Each row is a point. To make a cloud, some directions were put in groups of two or more. Within a group, all points are equally far from the middle, so they leave a hole (a ring in 2 directions, a hollow ball in 3). The other directions are filled evenly. Then the cloud was stretched, turned, moved and blurred a little. Count the holes, and give their numbers of directions, smallest first.
In the rows, zero is written as 128.

Cloud, 22 rows:
[[156 176 196]
 [181 122 135]
 [151 119 201]
 [129 127 205]
 [147  88 167]
 [135 175 168]
 [156  93 146]
 [ 88 162 154]
 [ 88 152 183]
 [124 187 196]
 [145 183 176]
 [116 116 140]
 [142 106 119]
 [126 118 159]
 [141 126 134]
 [ 79  98 144]
 [110 168 162]
 [126 178 190]
 [115 168 168]
 [136 134 137]
 [142 173 189]
 [173 144 153]]
Holes: 0

Cloud, 28 rows:
[[140 114  81 106]
 [103 110 194 124]
 [ 65 120 136  91]
 [ 96 117 196 120]
 [121 189 123  79]
 [ 88 176 181 105]
 [104 190 124  89]
 [128 187 133  75]
 [124 192 154  83]
 [ 75 111 106 142]
 [ 91 186 161  94]
 [138 140  93  73]
 [ 80 111 109 151]
 [ 98 189 120  94]
 [134 190 164  86]
 [176 157 143 144]
 [151 164  89 140]
 [ 87 129 195 115]
 [175 124 157 127]
 [ 98 113 144 174]
 [177 143 162 121]
 [107 151 174 171]
 [145 104 179 104]
 [103 170 101 153]
 [141 180 167 159]
 [104 169 103 159]
 [102 175 192 122]
 [161 144  88 133]]
Holes: 2 (2, 2)

Cloud, 49 rows:
[[155  60 105 182 155 143]
 [121  80 128  95 114  80]
 [117 177 110 124 138 121]
 [ 99 131 183  57 173 122]
 [ 95 178 232 172  95 153]
 [155 164 104 110 139 196]
 [ 97 102  94 145 111 118]
 [114 138 182 139 171 151]
 [113  66 131 144 163 137]
 [ 96  89 125 174 142 182]
 [141  87 100 116  83  72]
 [145 106 120 111 119  78]
 [106 154 176 118  70 119]
 [ 81 123 156 158 142 161]
 [139 139 119 125 182 184]
 [ 87 141  78 101 170 179]
 [142 176 120 137 113 171]
 [ 96 116 122 186 153 144]
 [ 95 109 215 176  89  77]
 [ 81 143  72 107 144 106]
 [119  72 100 134  91 154]
 [169  96  97  94 135  86]
 [166  81 117  84  95 104]
 [101 188 102 127 132  77]
 [139 160 165 105 116 170]
 [105 105 216 176 117  74]
 [143 165 155 191 147  92]
 [ 47 111 127 183 124  78]
 [108  72 137 138 159 186]
 [148 116 137 192 182 109]
 [153 146 153 182 138 182]
 [152 135 121 128 105 178]
 [105 191 180 116 131 138]
 [115 160 178 178 174 133]
 [116 137 143 109 176  73]
 [152 139 179 145 155 125]
 [135  60 172 149 107 158]
 [130 169 104 142 188  75]
 [169 150 190 158 177 118]
 [103 146 173 128 147 108]
 [128 102 110 165 130  82]
 [101 130 169  47 114 153]
 [158  86 141 141  80 143]
 [181  84 132 155 142 127]
 [151 172 177 173 194 160]
 [ 77 158 162 101 142 151]
 [139 184 151  81 168 188]
 [179  92 160 155 120 137]
 [121 133 157  87 158 149]]
Holes: 0

Cloud:
[[ 86 168 146 173 161 121 150  97]
 [ 82 155 163 136 114  84 103  97]
 [159 163 170 161  86 119 113 138]
 [164 172  96 158  99 131 112 186]
 [175 133 152  95 144 144 195 153]
 [119 195  77 135 115  99  89 121]
 [148  86  70 165 164 121  89  80]
 [ 86 162 177 161 162  93  94  90]
 [ 82 150 146 108  97 112 104 110]
 [141 171  96 117 131 221 136 129]
 [ 84 145 110 166 116 105 164 153]
 [ 76 143 162 145  77 128 139 128]
 [158 187 161  99 106 142 148 150]
 [ 78 135 116 107 163 179 120  98]
 [139 172 138 123 121 176 122  50]
 [ 78 136  95 150 125 197  96 130]
 [136 181 112 124 164 152 106  46]
 [ 67 129 161 187 166 134  90 148]
 [159  85 106 185  85 160  84 143]
 [108 163 124 129 176 145  63  84]
 [102 176 172 174 157  87  93  92]
 [174 126  74 172 151 162 185 114]
 [177 144 160 141  82 116 127 111]
 [141 103 132 139 140 160 209  58]
 [159  88 142 100 122 205 159 112]
 [131  76  86 114 131 202 142 133]
 [120 151 202 134 161 189  95 120]
 [188 144  57 122 167 134 162  72]
 [ 88  83 177 122 158 179 147 119]
 [141 169 165 107  84 199 144 126]
 [ 98  88 148 168 101 109 119 185]
 [ 97 114 122 170  79  92 150 116]
 [171 126 173 123  76 168 131 138]
 [162  91 132 197  99 160 103 114]
 [ 82 135 189 147 136 175  89  84]
 [ 90 170  83 124  89 147 117 173]
 [156  95  97 147 105 115  79 195]
 [114 178 159 127 172 142 113  65]
 [168 160 114 195  90  85  84 127]
 [180 130  69 141  85 144  96  83]
 [133 172 154 195 167 124  97 121]
 [158 176 158 104  84 156 139 138]
 [ 81 121  94 121 112 157 107  46]
 [ 82 141 143 207 131 141  85  65]
 [147 182  96 179 160 160 136 118]
 [ 94 141  51 150  94 100 149 132]
 [130 118 128 101 114 100 174 108]
 [158 117 122 179  87 184  77 169]
 [ 97  73 135 115  88 146  91  84]
 [111 183 109 169 129 115  92 174]
 [148  92 150 144  72 126 146 110]
 [ 99 168 148 168 104 182 162  82]
 [ 81 129  74 146 137 202 176 135]
 [153 161 128 184 124 195 153 122]
 [ 82 141  91 189  71 133 150  74]
 [156 177 108 112 122 189 141  61]
 [176 137 100 168 110 112 150 173]
 [ 88 174  76 159 102 112 149 152]
 [ 83 150  95 110 144 209 139 119]
 [181 130  77 130 154  76  92  87]
 [117  96 136  98 168 140 145 113]
 [163 125 178 168  75 144  97 158]
 [187 176  80 177 101  92 160 126]
 [ 82 135 138 169 104  83 135 120]
 [ 90 158  72 126  83 168 117 102]
 [134  89  85 169 160 143 138 134]
 [122 147 196 158  80 171  86 143]
 [ 74 123  87 151 151 157  77  84]
 [173 155 165 128 118  93  93 112]
 [168 113 155  99 163 136 131 145]
 [159 112 149 188 153 182  96 164]
 [108  91  89 105  79 142 118 102]
 [167 108  92 101 154 189 169 109]
 [159  90 117 186 115 176 148 118]
 [126  89  81 149  82 128 118 181]
 [169  92 141 135 136 146  73  49]
 [170 113 138 144 140 161 191  58]
 [ 82 146  93 175 140 175 191 101]
 [143 111  79 181 157 117 177  98]
 [170 156  85 135  93 147  85  61]
 [ 71 115 127 118 117 187  69 107]
 [ 75 120 146 101 171 172 116 113]
 [ 92 130 112  90 168 150 163 114]
 [153 158 104 123 133 200 107 107]]
Holes: 3 (2, 2, 2)

Cloud, 101 rows:
[[ 97  94 105 131 104 196 131  60 157]
 [156 203 228 111  94 135 200  94 126]
 [ 96 115 131 179  85 172 115 146 134]
 [150 115 165  95 123 171 117  87  97]
 [ 95  94 177  96 149  96 176 184 140]
 [153 181 156  68 155 116  89 109 108]
 [134 110  84 164  69 165 152 117 131]
 [185 198 214 154 101  83 109  85 142]
 [174 129 105 114 165 136 135  77 172]
 [108 101  86 124  81 172 192 150 116]
 [127  98 147 177 121 167  95 109 122]
 [180 168 129 143 123 160 124 108  90]
 [ 80 123 145  84 121 124 196 147  84]
 [ 76  89  97  84  86 101  89 147 160]
 [199 163 164 110 119 131 111 106 115]
 [126 120 135 127 161 210 120  99 127]
 [134 127 153 127 150 200 127 112  57]
 [122 103 157 122 102 188 170  69 181]
 [143 184 157 135 104 135 196  57 195]
 [115  82 106  74  86 161 166 163 115]
 [133 138 147  82 158 127 170 157 123]
 [191 168 188 141 103 139 126 110  77]
 [ 78  56 154 129 166 154  98 154  70]
 [159 140  85  94 115 177 130  62 179]
 [129  93 157 112 116 130 201 160 108]
 [126 165 180 123 152 185 119 150 181]
 [119  97 128  82  84 125 167 107 113]
 [165 179 188 115 155 116 148 176 127]
 [108 142 158 143 204 152 126 100 163]
 [132 154 142 172 124 205 118 118 161]
 [147 104 129 102 105 161 122 100 123]
 [172 178 175 124 117 186 171 115 116]
 [103 110 138  96 210 191  91 137 129]
 [114  74 130 171  66 167 170 127 163]
 [108  80 115 118 192 136  89 141 202]
 [ 98  83 103  79 174 110  49 127 137]
 [107  95 193 133 142 139 117 134 168]
 [109 187 204 119  75 124 187 168 120]
 [ 99 109 149  92 105 203 144 124 105]
 [ 74  85 132 168 165 154 111 135 100]
 [160 127 121 132  83  67  75  85  98]
 [103  80 121 153  80 135  47 126  92]
 [126 105 108  90 139 203 151 132 143]
 [122 100 185 126 104 140  49 128  63]
 [ 90  93 125 102  97 167 121 113 220]
 [132 129 147 169  75 117 218  96 176]
 [116  90 101 120 132 188 142  52 136]
 [114  56 155 133 109 163 195 118 167]
 [115  94  70  91 139 119 159 122 159]
 [150 135 150  66  79  99 116 131  85]
 [137 139 177 106 126  87 129 110 137]
 [ 74 150 130 128 143 184 164 163 175]
 [131 106 144 145 177  86 107 139 142]
 [ 91 113 187 128  70 133 110 125 145]
 [182 189 167 116 140 101  94  99 213]
 [ 70  86 175  90 142 109 161 170 134]
 [112 109 127 100 228 174  77 105 166]
 [ 82  81 122 120 141 201 136 157  97]
 [115 133 172 146 141 191 123 159 131]
 [ 81 140 128 106 132 127  90  74  94]
 [107 153 165 104 124 162 112 163 161]
 [ 98 135 145 142 128 117  93 167  71]
 [161 115 133  70 128 148 128 145 110]
 [ 73  99  83 117 127 203 130 165 164]
 [132 130 106 145 130 214 137 100 164]
 [108 128 189  86 131 138 120 198 159]
 [171  96 146 160 135 139 164 124 157]
 [145 148 126 160 152 100 109  94 116]
 [158 126  81 104  97 110 114 141 140]
 [126 137 159 129 104 198 144 142  44]
 [125 155  97 105 156 127  65  82 175]
 [128 116 158  87 139  75  82 125  98]
 [131  88 159 135 180 148  68 117 155]
 [170 101  72 137 124 134 104 119 135]
 [113  80 158 104 152 177  97 157  75]
 [165 161 205 124 117  83 126 182 141]
 [ 74  66 117  90 167 137  98 131 164]
 [157 151 101 116 106 103  87  81 100]
 [ 82  77 169 122 133 197 176 156 105]
 [128 149 138 196 156 155  86 119 157]
 [ 75  74 130  81 132 188 128 152 135]
 [113 117 182 149  55 182 163 160 110]
 [ 85 123 126 153 155 212 159 127 177]
 [119 100 186 125 165 159 104 168 136]
 [133  66 135 130  88 141 106  99  90]
 [ 68  72  75 102 109 132  92 181 164]
 [100 113 149  75 189 117 118 161 115]
 [154 128 132 148 138 175 124  33 111]
 [117  95 149 156 164  89  84 100 144]
 [131 149 173 115 140 112 166 164 177]
 [ 69  90 163 140 163 160 145 160 120]
 [114 102 114  93 220 119  91 142 150]
 [153 205 194 154 148 131 114 121 152]
 [ 81  59 126 102 103 164 112 198 115]
 [131 106 141 103 217 110 153 158 193]
 [117  98 141 142 176 148  79 152 149]
 [165 151 186 133 116 194 128 136 151]
 [115 132 183 142 101  96 148 164 168]
 [146  91  83 134  73 134 155 128 178]
 [110 111  80 120  46 134 175 116 127]
 [151 130 146 159  42  81 155 108 147]]
Holes: 1 (2)
